Each point is reached from the start by the listed moves, each made once or not at all, plus a little noise. Say if it took an odd or an even number of moves. Then give how often each move was made.
In the rows, 128 means zero.

Moves:
(1): [136 104 155 115 183 168]
(2): [150 169 159 186  68 162]
(3): [115 146 177 106 118  74]
Start: [138 142 134 121 109 157]
Points:
[136 142 137 125 107 157] -> even (0, 0, 0)
[170 166 193 165 108 226] -> even (1, 1, 0)
[159 180 163 181  43 189] -> odd (0, 1, 0)
[137 131 216  81 155 144] -> even (1, 0, 1)

Moves:
(1): [133 115 163 133 145 122 111 102 135 136 105]
(2): [159 123 109 143 131 141 107 130 139 119 125]
(3): [121 135 138 132 134 124 137 100 129 134 135]
(4): [ 67  70 107 136 147 135 100 129 154 136 115]
(5): [107 129 130 109 134 122 110 138 115 102 151]
(6): [160 119 109  83 144 140 115 134 130 164 127]
(7): [161 155 119 152 117 144 119 131 121 182 121]
(8): [143 115 126 145 119 131 122 114 109  82 114]
(9): [138 121 167 117 141 142 145 133 118  81 144]
Start: [129 135 143 142 141 145 118 141 114 135 121]
Points:
[164 110 161 144 154 170  90 143  81   7 143] -> even (0, 1, 0, 0, 1, 0, 0, 1, 1)
[212 145 164 189 144 188 108 111  90  93 122] -> odd (0, 1, 1, 0, 0, 0, 1, 1, 1)
[129  97 139 197 174 173  52  92 150 202  84] -> odd (1, 1, 1, 1, 0, 0, 1, 0, 0)
[181 117 145  81 178 178  84 163 108  88 155] -> even (0, 1, 0, 0, 1, 1, 0, 0, 1)
